Each row of a before or after table is a point. One or more steps were done to the points. Then noise was added and the rows were shuffled. The steps act on columns, c1 being the first. Write out the steps. A step turns or swaps two columns, mirrors them in a line or flattens them onto one, adds a multiple of one to another, or multiplies or shifts one. Angles are multiples of 10 degrees, from the lower column toward the higher: turns from -170 to 170, lines from 10 to 170 but not 90. Use the fewest steps. Two steps may share a column if one is a turn and the other turns, adds or multiplies; they go together, in the order done. Otherwise the lowest column goes first.

Before:
[[ 0.31 -0.16]
 [ 0.22 -0.20]
 [-0.36 -0.03]
 [-0.51  0.05]
 [ 0.16  0.36]
 [-0.43 -0.38]
 [ 0.59 -0.39]
 [ 0.55 -0.53]
 [-0.17 -0.60]
 [-0.26 -0.09]
 [-0.35  0.30]
 [-0.08 -0.07]
 [-0.40 -0.06]
 [ 0.42  0.23]]
After:
[[-0.39 -0.05]
 [-0.37  0.61]
 [ 0.27 -0.33]
 [-0.45  0.12]
 [ 0.57 -0.72]
 [ 0.36  0.45]
 [ 0.32 -0.37]
 [-0.39 -0.09]
 [-0.22 -0.14]
 [-0.18 -1.14]
 [ 0.17  0.65]
 [-0.41 -0.77]
 [ 0.54 -1.05]
 [-0.08 -0.15]]
Steps: multiply c2 by 2

Before, 10 rows:
[[-0.31 -0.02 -0.38]
 [ 0.40 -0.03 -0.07]
 [-0.13  0.11 -0.52]
 [-0.06 -0.16 -0.46]
 [-1.08  0.19  0.39]
 [-0.37  0.34 -0.75]
 [ 0.33  0.46  0.49]
 [ 0.21 -0.41 -0.50]
 [ 0.39  0.59 -0.23]
 [ 0.60 -0.33 -0.63]]
After, 10 rows:
[[ 0.58  0.38 -0.25]
 [ 0.34 -0.36 -0.75]
 [-0.34  0.67 -0.70]
 [-0.41  0.27 -0.61]
 [-0.03 -0.29 -0.43]
 [ 0.19 -1.07  0.41]
 [ 0.08 -0.16 -0.54]
 [-0.10 -0.07 -0.44]
 [-0.09  0.42 -0.01]
 [ 0.46  0.23  0.53]]
Steps: swap c1 and c2

Before, 13 rows:
[[ 0.22  0.71  0.21 -0.08]
 [-0.31 -0.39 -0.72 -0.47]
 [ 0.17 -0.03 -0.66 -0.25]
 [ 0.35 -0.42  0.22 -0.10]
 [-0.03  0.44  0.09 -0.48]
 [ 0.35 -0.19 -0.78 -0.22]
 [ 0.04 -0.16 -0.35  0.01]
 [-0.15  0.71 -0.58  0.61]
 [ 0.13  0.65 -0.44  0.64]
 [ 0.43  0.17 -0.42 -0.17]
 [ 0.28 -0.45  0.13  0.51]
 [-0.18 -0.01  0.40  0.73]
 [-0.19  0.39  0.26  0.55]]
After, 13 rows:
[[ 0.76 -0.23 -0.46 -0.09]
 [ 0.31 -0.22  0.38  0.41]
 [-0.43  0.64  0.07 -0.14]
 [-0.53  0.63  0.30  0.28]
 [-0.12 -0.30  0.08 -0.60]
 [ 0.90 -0.10 -0.18 -0.20]
 [ 0.14  0.10  0.28 -0.70]
 [ 1.12 -0.29 -0.52  0.08]
 [ 0.31  0.31  0.28  0.63]
 [ 0.54  0.76 -0.35 -0.39]
 [ 0.22  0.84 -0.60 -0.45]
 [ 0.36 -0.03 -0.28  0.13]
 [ 0.16 -0.60 -0.84  0.25]]
Steps: turn c1 and c3 by 30 degrees; multiply c1 by 1.6; turn c2 and c4 by -70 degrees

Before, 14 rows:
[[-0.07 -0.06 -0.33 -0.02  0.21  0.44]
 [ 0.57  0.09 -0.39 -0.31 -0.53 -0.45]
 [-0.10 -0.04 -0.90 -0.42 -0.21  0.12]
 [-0.44 -0.22  0.46 -0.27 -0.60  0.05]
 [ 0.38  0.53  0.00  0.41  0.55 -0.03]
 [ 0.39 -0.17  0.59 -0.31  0.42 -0.33]
 [ 0.08  0.03  0.40 -0.06  0.30  0.26]
 [ 0.29 -0.38  0.57 -0.41  0.31 -0.24]
 [-0.19  0.03  0.12  0.07  0.06 -0.33]
 [-0.56  0.08  0.50 -0.06  0.06 -0.27]
 [ 0.53 -1.02  0.02 -0.24 -0.03 -0.66]
 [ 0.07 -0.59  0.62 -0.20 -0.05  0.29]
 [ 0.58 -0.11 -0.15  0.14 -0.51 -0.02]
 [-0.05 -0.33  0.09 -0.28  0.42 -0.55]]
After:
[[ 0.12 -0.52 -0.09  0.56  0.55 -0.07]
 [-0.45  0.02 -0.52 -0.32  0.06 -0.68]
 [ 0.64 -0.16  0.38  0.00 -0.54 -1.13]
 [-0.21 -0.01 -0.12 -0.04  0.07 -0.82]
 [ 0.50  0.26 -0.55 -0.07  0.42 -0.81]
 [ 0.09  0.34 -0.05 -0.27  0.41 -1.37]
 [ 0.45  0.09  0.16  0.42 -0.51 -0.04]
 [ 0.16  0.69 -0.50 -0.13 -0.04  0.72]
 [ 0.09  0.05 -0.41 -0.02  0.29  0.66]
 [ 0.58  1.01  0.16  0.07 -0.02 -1.66]
 [-0.05  0.01  0.33 -0.04  0.22  1.11]
 [ 0.12 -0.09  0.89 -0.44 -0.22  0.31]
 [ 0.47  0.48 -0.50 -0.21  0.30 -0.62]
 [-0.27  0.29 -0.43 -0.46 -0.60  0.13]]
Steps: turn c1 and c4 by 30 degrees; turn c2 and c3 by -170 degrees; multiply c6 by 2.5
